Each row of a before or after table is a point. The points were changed in one or more steps. Then noise was added and the rows were shuffled. The steps act on how far a point lies along the listed directions, d1 being the first. What was done? A step turns or swaps two directions, mirrors them in a line or flattens them onto one, adds a multiple of one to another, or multiplies one. Angles are multiples of 10 degrees, from the lower direction toward the higher: turns from -170 to 170, lines from 10 to 170 but not 90. Use the fewest steps. Two steps may share a direction if one is a turn and the other turns, adds or multiplies; they go together, in the order done. Otherwise the lowest direction goes first.

Directions:
(1): [-0.39  0.22  0.24]
(2): [-0.28 -0.41 -0.09]
(3): [ 0.16 -0.21  0.43]
Before, 13 rows:
[[-0.03 -0.08 -0.06]
 [ 0.20  0.09  0.15]
 [-0.34  0.68 -0.81]
 [ 0.11  0.20  0.09]
 [-0.03  0.11 -0.57]
 [ 0.13  0.05 -0.19]
 [-0.03  0.07  0.09]
 [ 0.25 -0.08  0.06]
 [ 0.23 -0.05  0.13]
 [-0.08 -0.04  0.15]
 [-0.04  0.18  0.28]
 [-0.73 -0.80 -0.14]
 [ 0.15  0.14  0.05]]
After, 13 rows:
[[ 0.06 -0.05  0.08]
 [ 0.18  0.07 -0.19]
 [-0.14  0.07 -0.20]
 [-0.08  0.03 -0.21]
 [ 0.13  0.14 -0.17]
 [-0.21  0.26 -0.04]
 [-0.02  0.15  0.07]
 [ 0.41 -0.09  1.01]
 [-0.06  0.09  0.00]
 [-0.01  0.15 -0.23]
 [-0.69 -0.87  0.02]
 [ 0.04 -0.21 -0.12]
 [-0.06 -0.58  0.01]]
Steps: turn d2 and d3 by 110 degrees

Directions:
(1): [-0.33  0.18  0.39  0.18  0.41 -0.13]
(2): [ 0.03  0.43  0.15  0.30 -0.35  0.29]
(3): [ 0.15  0.50 -0.33 -0.09  0.18 -0.28]
(4): [ 0.38 -0.05  0.36  0.07 -0.18 -0.44]
(5): [-0.10 -0.18 -0.31  0.58 -0.03 -0.20]
(6): [ 0.47 -0.06  0.02  0.20  0.39  0.30]
Before:
[[-0.08 -0.20  0.42  0.14 -0.06  0.25]
 [-0.58 -0.12 -0.22  0.29 -0.58  0.06]
 [-0.50 -0.13  0.24 -0.07  0.42  0.25]
 [-0.45  0.28 -0.16  0.22 -0.49  0.22]
 [-0.16 -0.03 -0.07  0.15  0.33  0.35]
 [-0.01  0.13 -0.13 -0.06 -0.49  0.01]
 [ 0.10 -0.07  0.09  0.00  0.11  0.50]
 [-0.49 -0.22 -0.39  0.02 -0.42 -0.07]
 [ 0.40  0.02  0.45 -0.13  0.23 -0.27]
 [-0.52  0.07 -0.03  0.46 -0.46 -0.14]
 [-0.17 -0.04  0.41 -0.03  0.08 -0.20]
 [-0.40  0.18 -0.18 -0.03 -0.73  0.19]]
After (12 x 6):
[[ 0.12 -0.03 -0.52 -0.46 -0.25  0.04]
 [-0.69  0.21  0.16  0.14 -0.40  0.25]
 [-0.71 -0.17 -0.16  0.14 -0.18 -0.08]
 [ 0.08  0.40 -0.21 -0.16  0.14  0.14]
 [ 0.18 -0.08  0.04 -0.23 -0.31 -0.24]
 [-0.45  0.16 -0.07  0.26 -0.48  0.31]
 [ 0.08  0.40 -0.17 -0.14 -0.22 -0.23]
 [ 0.14  0.10 -0.46 -0.05  0.03  0.21]
 [-0.71  0.07 -0.22  0.30 -0.46 -0.04]
 [-0.38 -0.02 -0.13  0.42 -0.64 -0.10]
 [-0.38  0.13  0.29  0.17 -0.12  0.11]
 [ 0.54 -0.01  0.34 -0.19  0.08 -0.27]]
Steps: mirror d1 and d4 in the line at 80 degrees; mirror d3 and d6 in the line at 70 degrees

Directions:
(1): [ 0.12 -0.17 -0.61  0.28  0.30 -0.12  0.17  0.22 -0.29]
(2): [ 0.06  0.03 -0.31  0.25 -0.53 -0.16  0.22 -0.43  0.23]
(3): [-0.06  0.14 -0.31 -0.47  0.10  0.25 -0.10 -0.48 -0.33]
Before, 11 rows:
[[ 0.05  0.07  0.48  0.02 -0.23 -0.25 -0.13  0.16  0.45]
 [-0.07 -0.06  0.18  0.18 -0.22 -0.11 -0.03  0.13  0.11]
 [ 0.24 -0.23 -0.57  0.31  0.46 -0.16  0.07  0.49 -0.41]
 [ 0.00 -0.03 -0.19  0.05  0.07  0.08 -0.08 -0.14 -0.29]
 [-0.13  0.26  0.59 -0.48  0.26  0.31 -0.21 -0.02 -0.04]
 [ 0.09 -0.09 -0.08  0.23 -0.25 -0.01  0.15  0.08  0.32]
 [-0.02  0.19 -0.07  0.09 -0.10 -0.05  0.10 -0.19  0.14]
 [-0.15  0.30  0.31 -0.01 -0.25  0.22  0.00 -0.25  0.16]
 [-0.20  0.02  0.57 -0.40  0.31  0.40 -0.32  0.22  0.00]
 [-0.13  0.06  0.10 -0.14 -0.38  0.18 -0.04 -0.35  0.10]
 [-0.21  0.02  0.35 -0.06 -0.43  0.06 -0.12 -0.20  0.26]]
After, 11 rows:
[[-0.20  0.16  0.42 -0.35 -0.40  0.32 -0.16 -0.48  0.32]
 [-0.09  0.23 -0.23  0.18 -0.29  0.12  0.20 -0.36  0.04]
 [-0.09 -0.11 -0.18  0.36 -0.47 -0.16  0.12 -0.16  0.21]
 [ 0.13 -0.25  0.03  0.60 -0.07 -0.19  0.22  0.66  0.41]
 [ 0.08 -0.13  0.45 -0.08  0.60  0.03 -0.29  0.78 -0.23]
 [-0.07  0.06 -0.20 -0.33  0.21  0.27 -0.22 -0.37 -0.48]
 [ 0.01 -0.19  0.29  0.59 -0.27 -0.32  0.09  0.50  0.32]
 [-0.07  0.02 -0.55 -0.16 -0.25  0.19  0.07 -0.58 -0.22]
 [-0.14  0.43  0.17 -0.55 -0.33  0.30 -0.04 -0.84  0.07]
 [ 0.00  0.13 -0.25  0.13  0.08 -0.05  0.10 -0.08 -0.02]
 [ 0.18 -0.17  0.43  0.84 -0.50 -0.68  0.17  0.59  0.83]]
Steps: turn d1 and d2 by -70 degrees; multiply d3 by 3

Directions:
(1): [ 0.27  0.41  0.03 -0.22 -0.42 -0.17  0.15  0.02 -0.48 -0.31 -0.33  0.25]
(2): [ 0.11  0.06  0.65  0.47 -0.22  0.13  0.14  0.22 -0.26  0.28  0.27 -0.04]
(3): [-0.10 -0.13 -0.49  0.11 -0.03  0.23  0.52  0.32 -0.16  0.43 -0.16  0.28]
Before:
[[-0.42 -0.26 -0.83 -0.42  0.23 -0.03  0.05 -0.31  0.23  0.04 -0.28  0.19]
 [ 0.29  0.04 -0.03  0.04 -0.16  0.12  0.24  0.16 -0.29  0.09  0.00  0.27]
 [-0.49 -0.21 -0.40 -0.14  0.53 -0.04 -0.15 -0.29  0.62  0.04  0.18 -0.09]
 [-0.04 -0.04  0.50  0.07 -0.07 -0.03  0.06  0.01  0.01  0.01  0.08 -0.06]
 [-0.04  0.30  0.48 -0.07 -0.27 -0.31 -0.18 -0.19 -0.29 -0.17  0.05 -0.06]
 [-0.18 -0.01 -0.68 -0.40 -0.29 -0.18  0.23  0.14 -0.29 -0.22 -0.63  0.44]
 [ 0.20  0.21  0.17 -0.12 -0.15 -0.06 -0.19 -0.21 -0.19 -0.26 -0.07 -0.29]
 [ 0.01  0.10 -0.15  0.06 -0.03 -0.05  0.27  0.11 -0.19  0.04 -0.20  0.31]
 [-0.49 -0.53 -0.65 -0.22  0.54  0.15 -0.21 -0.10  0.46  0.24 -0.01 -0.21]
 [ 0.28  0.58 -0.25 -0.43 -0.27 -0.17  0.36 -0.10 -0.33 -0.30 -0.59  0.32]
 [-0.01  0.20 -0.58 -0.42 -0.42  0.12  0.52  0.11 -0.49  0.05 -0.45  0.45]
 [ 0.18  0.33  0.51 -0.18 -0.39 -0.30 -0.18 -0.16 -0.20 -0.44  0.03  0.03]]
After, 12 rows:
[[-0.43 -0.31 -0.62 -0.41  0.34 -0.10 -0.21 -0.45  0.41 -0.07 -0.12 -0.02]
 [-0.47 -0.50 -0.83 -0.21  0.43  0.21  0.04  0.03  0.27  0.35 -0.17 -0.02]
 [-0.12  0.00  0.38 -0.39  0.11 -0.13 -0.68 -0.53  0.38 -0.46  0.24 -0.40]
 [-0.45 -0.12 -0.77 -0.16  0.31  0.06  0.32 -0.04  0.27  0.25 -0.11  0.26]
 [ 0.20  0.36  0.31 -0.19 -0.52 -0.22  0.08  0.00 -0.40 -0.34 -0.12  0.22]
 [ 0.20  0.45  0.35 -0.42  0.08 -0.35 -0.38 -0.51  0.22 -0.61 -0.16 -0.22]
 [-0.02  0.00  0.33  0.06 -0.16  0.01  0.29  0.14 -0.14  0.10 -0.04  0.11]
 [-0.03  0.00  0.24  0.07  0.19 -0.17 -0.23 -0.17  0.20 -0.17  0.10 -0.05]
 [ 0.23  0.25 -0.03 -0.14 -0.26 -0.03  0.05 -0.07 -0.39 -0.14 -0.21 -0.10]
 [ 0.24 -0.05  0.36  0.05  0.06  0.02 -0.25 -0.10  0.07 -0.12  0.29 -0.09]
 [-0.01  0.35  0.28 -0.10 -0.40 -0.26  0.08 -0.05 -0.48 -0.07 -0.09  0.13]
 [-0.26 -0.17  0.03 -0.37  0.14 -0.39 -0.70 -0.37  0.36 -0.60 -0.08 -0.21]]
Steps: mirror d1 and d3 in the line at 150 degrees

Directions:
(1): [ 0.05 -0.26 -0.29 -0.12 -0.01  0.43 -0.30 -0.19 -0.66  0.08 -0.29  0.10
  0.38 -0.23  0.01  0.03 -0.12  0.13 -0.48  0.46]
(2): [ 0.17  0.03 -0.39  0.07  0.24 -0.14  0.49  0.05  0.05  0.05 -0.15  0.07
  0.64  0.24 -0.54 -0.13  0.01  0.04 -0.31 -0.53]
(3): [ 0.15  0.36 -0.20 -0.19  0.63 -0.16 -0.57  0.06 -0.10  0.04  0.47 -0.27
 -0.04 -0.20 -0.21  0.35 -0.34  0.23  0.01 -0.17]
(4): [-0.14  0.07  0.27  0.12 -0.65 -0.15 -0.39  0.10  0.32 -0.03  0.13 -0.26
  0.05 -0.34 -0.55 -0.20 -0.02  0.06 -0.57 -0.01]
Before:
[[ 0.06 -0.08 -0.24 -0.06  0.31  0.17  0.02 -0.14 -0.31 -0.11 -0.18  0.08
  -0.03  0.03  0.26  0.07 -0.17 -0.05  0.15  0.26]
 [-0.18 -0.21  0.17  0.11 -0.63 -0.05 -0.03  0.02  0.31 -0.07 -0.16  0.05
  -0.06 -0.12 -0.17 -0.24  0.26 -0.28 -0.14  0.06]
 [-0.17 -0.12 -0.01 -0.20 -0.03  0.15 -0.45  0.04 -0.30  0.03 -0.05 -0.13
  -0.01 -0.35 -0.04  0.02 -0.02  0.09 -0.30  0.33]
 [-0.09  0.09  0.03 -0.06  0.01 -0.01 -0.66 -0.09 -0.18  0.01  0.09 -0.21
   0.02 -0.39 -0.17 -0.07 -0.13  0.13 -0.33  0.27]
 [-0.10 -0.17  0.28  0.03 -0.41  0.27  0.05 -0.09  0.03  0.11 -0.34  0.11
  -0.17 -0.03  0.35 -0.08  0.06 -0.18 -0.02  0.42]
 [ 0.02  0.21 -0.05 -0.05  0.26 -0.09 -0.40  0.12 -0.06 -0.02  0.18 -0.32
  -0.07 -0.31 -0.49  0.03 -0.22  0.09 -0.30 -0.23]
 [-0.03 -0.01 -0.03 -0.18 -0.23  0.02 -0.62 -0.01 -0.08  0.03  0.11 -0.30
   0.01 -0.43 -0.37  0.02 -0.20  0.31 -0.44  0.14]
 [ 0.09 -0.05 -0.11 -0.12  0.16  0.03  0.14 -0.05 -0.20  0.03 -0.05  0.03
   0.27  0.09 -0.18 -0.09 -0.05 -0.02 -0.20 -0.13]
 [-0.10  0.10  0.45  0.08 -0.40 -0.14 -0.13  0.15  0.35 -0.13  0.03 -0.08
  -0.34 -0.01  0.02 -0.06  0.33 -0.05  0.12 -0.02]
 [ 0.36  0.06 -0.50 -0.05  0.64 -0.04  0.39  0.04 -0.35 -0.01 -0.07  0.15
   0.51  0.16  0.02  0.25 -0.12  0.04  0.03 -0.17]
 [ 0.08 -0.04 -0.04  0.03  0.28  0.12  0.07 -0.09 -0.18  0.07 -0.23  0.17
   0.16  0.03  0.17  0.01  0.03  0.09  0.18  0.20]
 [ 0.23  0.09 -0.42 -0.04  0.66 -0.05  0.41  0.03 -0.10  0.00  0.05  0.19
   0.29  0.39  0.06  0.23 -0.08 -0.05  0.19 -0.28]
 [-0.08 -0.17 -0.04 -0.05 -0.08  0.19 -0.23 -0.02 -0.26  0.10 -0.03 -0.12
  -0.16 -0.22  0.05  0.17 -0.19  0.17 -0.07  0.46]]
After:
[[ 0.23  0.27 -0.63 -0.29  1.04 -0.02 -0.59 -0.11 -0.55  0.12  0.18 -0.18
   0.46 -0.20 -0.31  0.22 -0.40  0.32 -0.27 -0.09]
 [-0.14 -0.58  0.01  0.32 -0.74  0.09  1.02 -0.08  0.27 -0.04 -0.79  0.50
   0.29  0.43  0.07 -0.56  0.60 -0.52  0.02 -0.10]
 [ 0.07 -0.19 -0.42 -0.14  0.40  0.28 -0.05 -0.06 -0.54  0.17 -0.15 -0.03
   0.15 -0.13 -0.01  0.25 -0.27  0.24 -0.08  0.32]
 [-0.01 -0.02  0.12 -0.13 -0.16  0.02 -0.27 -0.07 -0.16  0.01  0.07 -0.13
   0.07 -0.16 -0.20 -0.07 -0.09 -0.01 -0.37  0.13]
 [ 0.05  0.28  0.16 -0.10 -0.05 -0.06 -1.01  0.13 -0.16 -0.09  0.50 -0.40
  -0.15 -0.65 -0.11  0.36 -0.37  0.22 -0.33  0.40]
 [ 0.30  0.18 -0.74 -0.38  0.92  0.00 -0.44 -0.05 -0.51  0.14  0.19 -0.22
   0.49 -0.22 -0.52  0.36 -0.46  0.50 -0.35 -0.29]
 [ 0.01 -0.10 -0.11 -0.08  0.07  0.21 -0.37 -0.16 -0.38 -0.10 -0.11 -0.03
  -0.16 -0.22  0.26  0.07 -0.25  0.00 -0.02  0.50]
 [ 0.05 -0.04  0.20  0.17 -0.09 -0.16  0.75  0.11  0.39 -0.08 -0.29  0.22
  -0.04  0.53  0.12 -0.16  0.54 -0.18  0.40 -0.40]
 [-0.08  0.31  0.26 -0.06 -0.07 -0.15 -0.83  0.14  0.20 -0.10  0.60 -0.33
  -0.41 -0.34 -0.05  0.30 -0.26  0.05 -0.06  0.23]
 [-0.10 -0.61  0.17  0.18 -0.66  0.52  0.98 -0.19 -0.06  0.10 -1.01  0.57
   0.16  0.41  0.55 -0.41  0.42 -0.42  0.08  0.41]
 [ 0.06 -0.14 -0.50 -0.33  0.63  0.23 -0.30 -0.03 -0.67  0.11 -0.13  0.03
   0.39 -0.21 -0.10  0.18 -0.14  0.19 -0.30  0.17]
 [ 0.25  0.60 -0.45 -0.28  1.20 -0.25 -0.86  0.16 -0.27  0.05  0.63 -0.55
   0.01 -0.42 -0.72  0.47 -0.62  0.38 -0.25 -0.53]
 [-0.05 -0.10  0.19  0.05 -0.07  0.20 -0.21 -0.13 -0.16  0.06 -0.23  0.10
  -0.02 -0.17  0.17 -0.04  0.06  0.11  0.04  0.44]]
Steps: multiply d1 by 1.6; swap d2 and d4; multiply d3 by 3
